Each row is a point. A path goes straight from each point to the next, and from the last back to the first. The post is the endless flat space through its rows: a point in 2 columns, a line in 3, a plane in 4, and so on, so that a path can go around it. How many times does the path go around the post? Going back the other way cancels.
In the rows, zero is written as 128.

Post (1 x 2):
[[145 127]]
Path:
[[117 171]
 [173 121]
 [163  85]
 [ 99 107]
 [ 99 175]
 [163 167]
 [228  92]
 [191  67]
 [117 110]
 [102 173]
 [172 164]
 [186 103]
 [141  53]
 [ 79 126]
 [104 207]
 [185 148]
 [170  97]
 [ 95 112]
 [ 81 179]]
Times around: 4

Post:
[[142  83 130  79 103 163]
 [163 118 161 180 155   8]
 [162 131 103 109 165 135]
 [165 129  79  99  99 147]
 [118 110 107 127 105 137]]
Path:
[[135 144  45 138 144 149]
 [119 128  65 104 127 103]
 [102 122  64  69 161 140]
 [ 91 136  95 140  19  81]
 [140 128 145 129  70 120]
 [181  92 150 148  87 146]
 [149  87 131 127 181 116]
 [156  78  87  89  60 102]
 [174 149 112 136 145  37]
 [166 120 106 106  12 106]
 [157  55 171  65 103 178]
 [114  82 149 182  96 131]
 [176  51  78  55 104 176]
 [ 93  67  63  63  90 181]
 [101 157  78 114 104 112]
 [150 147 173 148  68  48]
 [164 156 138 203 135  77]
 [194 158  97 173 146 114]
 [200 104 132 104 237 137]
 [136 122  84 161 135  13]
 [150 186  42 141 132 104]
 [ 76 168  75 136  76 162]
 [152 125 194 202 175  45]
 [173 121 114 179 138 133]]
Times around: 4

Post:
[[102 138 136 118 166 107  80 105 137 112 114 139]
 [145 105 148 165 133 122 133 122 132 166 189  91]
 [128 151 128 152 128 118 127 154 128  95 140 168]
 [114 117 123 168 163 124 155 109 124 164 149 130]
 [103  81 135  86 153 113 114  95  86 129 178 126]
 [151 159 136 142 119 109 110 115 131  67  93 130]
 [145 118  74 133 110 133 142 138 140 175 177 125]
 [118 167 129 111 143  98 112  96 157  86 117 158]
 [129 143 137 131 109 151 120 122 141 123 116 150]
 [142 128 131 137 149 143 154 166 141 157 156 114]
 [129 144 102 131 162 166 129 126 106 176 180 116]]
Path, 26 rows:
[[152 195  80 196  86  94 132  92 189 118 100  84]
 [173 114 118 146  60 141 140 139 141 113 208  83]
 [ 79 146 117 135 142 117 143  59 128 125 145 157]
 [ 87 184 121 150 143  81 138 147 161 109 109 167]
 [140  93 172 166 137  71 105 124 134 107 123  59]
 [133 153 151 140 137 157 114  94 130  98 135  91]
 [146 136 101 133 143 232 105 140 113 191 130 112]
 [ 77 203  89 139 208 207 167 176 136 151 127 249]
 [ 94 177  92 163 161 117 141 151 185 114 163 183]
 [184 152 116 121 135 149 127 106 173 149 154  85]
 [171 152 108 144 116 157 139 104 181 171 108 160]
 [106 156 126 108 172 105  96 143 113 122 154 170]
 [128 119 111 119  14  84 133 168 162 101 162 165]
 [ 98 125 150 136 151  79 146 160 195 112 199 144]
 [128 117 130 130 167 161 142 130 147 140 129  95]
 [107 148 112 160 148  61 189 146 183  95 116 137]
 [147 132 180 142 179 133 104 145 117 178 161  51]
 [159 151  92  87  93 127 137 216 164 108 137 176]
 [104 126 135 126 143 129 125 112 118 161 180 124]
 [120 141 176 157 124 135 111  99 123 114 151  72]
 [189  82 127 123  78  64 119 130 123  27 149 125]
 [150  55 162 123 121 106  78 121 111 118 156 113]
 [144 101 163 139 142 121 121 117 123 133 175 148]
 [172  56 148 112  49 149 122 161 114  93 209 162]
 [133 128 124 112 163  64 107  37 136 106 127 138]
 [130 139 152 156 162  83 129 117 120 115 163 106]]
Times around: 2

Post (17 x 18):
[[151 127 120 175 118 110 130 114  92 105 163 110 113 123 152 102 178 113]
 [ 86 138 154 144 141 112 130 187 193 159 110  71 111 105 111 161  97 135]
 [ 81 128 115  92 178 135 133 116 101 167 143 122 139 112 126 160  79  63]
 [166  80 141 146 172 145 105 129 100 112 106 108 110 103 122  92 129 104]
 [162 150 166 142 107 125 146 133 149 106 121 180 102  82 122 134 140 131]
 [111 173 134 143  95 140 163 166 157 182 108 174 115 128 176 123 135 130]
 [ 89  92 119 159 148 131 157 134 118 119 130 145 118 127  99 159 141 148]
 [113 152 115 163  66 154 124 146 141 128 165 141 104 155 170 138 164  97]
 [ 89 130 140 122 175 103 134 124 144 128 136 169 107 127 101 136 124 125]
 [141 117 138 145 161  96  88 167 137 135 125 139 120 129 139 151  93 135]
 [153 150 134 211 104 154 172 131 185 140 134 135  74 106 136 115 116 121]
 [108 118 137 143 165  83 144 160 140  77 116 155 130 146 146 107 133 104]
 [150 124 105  60 150 106 163 173 125 164 167 157 153 107  78 132 138 121]
 [140 156 123 130 102 113 156 153 131 125 106 142  63  73 126 121 123 103]
 [ 97 107 108  92 161  92 126 108 146 105 148 136 119 147 145 168 154 131]
 [115  87 148  80 203 121 179 158  95 135 168 113 145 141  79 122  75 126]
 [148 146 114 113 140 117 138 118 128 132  81 150 128 137 109 143 136 133]]
Path:
[[139 112 139 179 119 159 110 154  79 152 190 125 120  98 170 128 154 117]
 [123 110 149  95 115 141 175 144  73 102 121 161 156 159 112 175 165 151]
 [ 73 133 163 180 155 141 179 198 159 197 173  75  95 108 125 143 132 152]
 [142 146 144 136 196 108 125  98 170 110 110 130 142 101 128 140 116  79]
 [119 132 155  33 219  42 135 196 154 171 135 182 154 104  64 152  75 138]
 [135 131 183  90 116 121 164 174 101 185 148 177 183 108  84 189  46 156]
 [ 86 118  94 104 155 113 150 127 202 148 108 154  94  89 131 127 141 131]
 [118 122 144 174 148 172 139 146 108 152 123 178  88 139 152 126  82 125]
 [ 95 137 165 249 107 144 204 112 159 101 136 119 100  67 159 130 151  95]
 [ 66 125 108 155 134  52 178 199 184 116  86 118  77 134 158 102  91 104]
 [143 132 118 169  61 191 149 125  93 114 107 168 137 135 196  95 164 105]
 [ 72 139 127 171 103 180 135 117 158  74 132 130  85 158 109 137 164  80]
 [115 146 103 171 153 175 140  75  84 102 148 175 109 140 158 106 144  67]
 [107 132 138 140 117 133 125 171  97 128 140 119  76 131 128 154 137 104]
 [135 139  93 112 134  68 167 179 159 181 102 176 160 123 129 181 120 128]
 [181 192 113  97  97  73 165 143 127 156 124 142 107  65  94 136 112 147]
 [147 113 119 107 148 143 162 130 119 119 153 131 112  91 146 153 126 139]
 [125 133 149 136 103 171 113 146 110 152 123 137  96 118 114 175 147 152]
 [ 75 140 147 136 130 119 136 140 104 141  93 113  98 133 157 135 121  58]
 [159 149 119 202  65 145 134 139 122 112 116 164  97 102 159 106 218  98]
 [ 84 129 119 131 137 122 120 149 144 130 175 194 125 122 107 141 198 112]
 [127 141 147 102 181  91 146 135  98 115 159 134 155 107  51 165  76  71]
 [149  89  95 114 155  84 148 148 151 121 197 140 115 143 117 104 154 120]
 [122 112  76 161 143 123 150 119 129 118  78 153  95 120 122 110 140 129]]
Times around: 4

Post:
[[103 151 141 136 157 136 119  95 131 143 166 103 147 157 147 145 135 144]
 [ 77  90 129 173 118 125  93 111  94  86  89 127 119 125 136 134 124 111]
 [168  85 100 147 129 122  85 119 109  63  99 124 154 106 109  99 123 139]
 [118 165 115 135 142 138  94  96 162 175 137 127 153 124  99 149 156 157]
 [ 85 100  98 134 128 134 113 124 100 102 107 122 137 131 156 106 132 131]
 [103 150 130 116 129 154 103 121 127  96 140 113 123 135 136 138 109 129]
 [129 132 125 146 118 135 121 131 109 125 130 119 103 144 175 117 131 132]
 [117 148 151 120 119 128 107 118 166 146 128 122 156 151 116 131 141 139]
 [131 129 147 105 140 123 123 127 123 140 138  66  89 157 166 149 107 110]
 [134 102 129 140 127 128 106 125 131  92 145 118 136  89  88 114 124 117]
 [138  75 120 123 126 118  92 120 100  81 111 157 130 113 116 113 135 108]
 [146 134 129 125  97  96  96  94 147 105 164 109 151 107  98 146 146 145]
 [100 113 120 151 151 132  84 142 121 122 117 113 123 133 204 126 126 104]
 [114 133  99 150 121 133  93 110 110 125 134 126 145 158 138 112 125 105]
 [152 154 120 117 117 143 131 112 162 132 150 114 168 116 120 163 142 128]
 [ 96 141 116 133 159 124 121 106 148  86 119 108 110 145 140 116 135 107]
 [111 161 157 108 144 129 131  89 127 118 132  96 129 120 148 115 112 115]]
Path, 24 rows:
[[118 181 116 105 129 127 124  68 105 138 110 143  63 161  99 151 104 148]
 [140 121 137 138 163 114 157 109 123  96 115 107 107 105 139 129 114  87]
 [147 110 125 140  81 139 128 156 122  92  93 137 124 138  94 138 153 149]
 [129 140 155 132 111  58 132 107 167   7 121  92  58 178 137 106 135 103]
 [120 146  92 132 125 119  88 106 130  92 170 158 140 150 132  87 137 189]
 [106 129 113 138 133 152 105 125 145 147 161 126  88 134 142 133 134 105]
 [ 79 159 101 123  88 169  78 105 109  96 142 143 179 112 143 134 119 136]
 [132 137 125 141 128 145  65 100  75 121 148 122 131 171 140 156 112 100]
 [ 74 112 133 112 117 131  96 153 120 108  91 143 135 110 140  80 145  90]
 [155 126 173 125 131 122  97 134 125 177 153  89 125 155 124 185 104 127]
 [130 147 119 147 113 152  94 115 140 179 147 167 148  88 125 169 132 106]
 [ 63 107  97 135 113 154  76 107 113 115 109 141 146 131 125 120 115 101]
 [136 100 110 113 112 149  73 143 139  94  67  94 157 141 131 112 106 132]
 [106 105 140 129 131 107 145  74 120  82 135 106 148 149 153  96 133 108]
 [135  87 152 140 142 119 117 129 126 100 115  80 144  93 163 143 146  94]
 [ 93 114 169 144 113 117 109 120 117 105 129  77 155 150  82 116 119 135]
 [152 136 147  90 110  97 100 152 167  63 103  78 107 106 138 111  71 132]
 [125 105 148 155 145  97  69  89 148 158 136 115 111 143 120 167 116 109]
 [148 128 120  95 146 130 135  98 112 108 150 106  82 131 112  82 133 114]
 [146 172 134 117 124 118 110 102 112 106 141  53 153 143 113 100 117 130]
 [ 76 119 111 144 121 152 113 144 124  97 112 120 141 149 119 110 128 102]
 [161  99 105 119  99 100 120 120 148  94 140  91 134 127 190 126 163  58]
 [ 72 128 167 126 111 112  80 117 121  99 140 123 102  90 113 160 157 130]
 [ 84 165 111 153 151 113  76 115 125 149 106 129 100 186 141 133 151 130]]
Times around: 3

Post, 17 rows:
[[124  85 119 117  96 111 124  80 107  83 184 106 121 126 136 145 125 131]
 [143  30 113 137 159 118 132 158 116 142  55 124  90 101 164 164  91  47]
 [136 136 165  75 167 118  95 203 141 143  96  39  88 110 171 160 129 120]
 [116  62 101 197 153 153 125 141 146 180  67 141 138 110 211 107 144 127]
 [145 140 130  86 114  93 191 213 133 161 116 122 156  65 116 126  95 121]
 [ 60 158  91 107 119 202  90  51  88 116 175 133 140 142  84  95 149  46]
 [153 178 142 133 166 101 151 116 130 125 109 178  98 117 106 134 154 135]
 [122 113 182 149 103 121 131  87 110 124 156 140 149  84 135 112  77 111]
 [105 155 132 141 177 140 176 164  91 123 163 124 101 124 119 161  99 113]
 [121 205 152 123  92 138 127 109 199  50 133 165 150 201  83  54 148 155]
 [ 85 171 100 134 190  95  86 233 133 178 113  86 143 114 146 133 119  66]
 [157 209 130 136  99 128 121 110 141  97 167 104 113 129  62 113  90 157]
 [ 78 101 132 161 105 129 131 190 177  34  71 183  63 120 139 100 166 203]
 [ 74 110 114 112 116 120 168 120 185  56 154 131  82  86  91  76 132 165]
 [ 88  30 137 128 152 131 116 153 135 151 100 152 140  83 107 116 114 158]
 [124  62 129 142 146 140 103  89 107 141 139 161  60 139 150  72 159 134]
 [134 144 190 174 122 161 165 167 145 203 164 119 137  93  96 146 133 109]]
Path:
[[ 75  77  62 170 133 142  95 209 132  94  46 157  73 111 112 217 103 183]
 [ 80  55 104 145  99 167 106  90 141 147  98  97 180 169 127 161 107  85]
 [ 67  72 196 102 114 138 120 155  54 168 185 113 162 100  90 113 166 162]
 [ 44 100 168 124 143 120  98 212  66 164 192  91 157  89 180 176 181  50]
 [145 154  94 102 126 109  65 162 125 105 111 105 127  74 142  98 166 143]
 [138 161 121  88 133 101 169 165 107 134 170  69 130 122 147 152 176  55]
 [ 80 171 110  85 160 138 137 135 179 165  70  41 118 114 181 119 205 125]
 [109  68 122  58 130 174 211 119 168 177 140  79 133 148 124 190 145  86]
 [137 108  71 118 114 173 138 111 168 115  76 134 125 104 163 160 121 138]
 [141 152 102 136  93 114 209 131 132  41 145 150 120  94 156 100  82 116]
 [ 97   7 108 124 157 185 122 173  90  94 137  85  95 158 169  77 131 117]
 [203 189 167 170 180 126 158 122 160 174  24 132 142 132  89 104  57 107]
 [157 158 192 156 137  65 154 141 123  89 133 121  70 158 186 102  73 169]
 [ 72 138 121  74 189 152 183 158 156 230 193 127  44 116  82  96 164 124]
 [118 127 103 166 119 166 117  93 138 171 158 148 151 112  82 118 122  65]
 [ 96  68 136  16 128 102 136 188 222  56 142 102 122  68  57  20  98 168]
 [149 204 162 115 159  92 112 226 117 165 136  59 151  89  75 107 116  74]
 [123  85 156 199 180  67 150 155  98 179 109 170 139 100  66 133  55 166]
 [123 117 166 146 104 112 124 152  84  84 116  92 107  60 154 159 144 113]
 [ 65  39 138 102 137 155 143 128 135 117 164 122 200  94 162  56 156  54]
 [ 98  86 155  59 229 156  99 168 151 130 152 139  52 105 112 107 157 121]
 [190 228 129 150 101  98 155 140 127 153 132 195 149 148  92 143  94  89]
 [116 102  65  94 188 131 192 191 175 207 114 117 108 172 154 144 165 202]
 [ 37  10 123  75 119 207 144 178  77 164 170 105 167  43 155 162 112 143]
 [111  72 191 144 217 135  20 169 179 172  34 162  56  73  77  80 126 116]
 [106 102 108 157 135 191 137 163 138 147 137  42 134  54  94 174 151  99]
 [133 174 204 158  99 125  99  91 103 109  66 111 127  85 199 131 134 123]
 [ 72 111 121 151 110 149 112 239 173 128  37 163  60 101 108  47 118 206]
 [130  47  87 114  47 145 121  97 166  34  76 176 156 162  92  81  55 181]]
Times around: 2
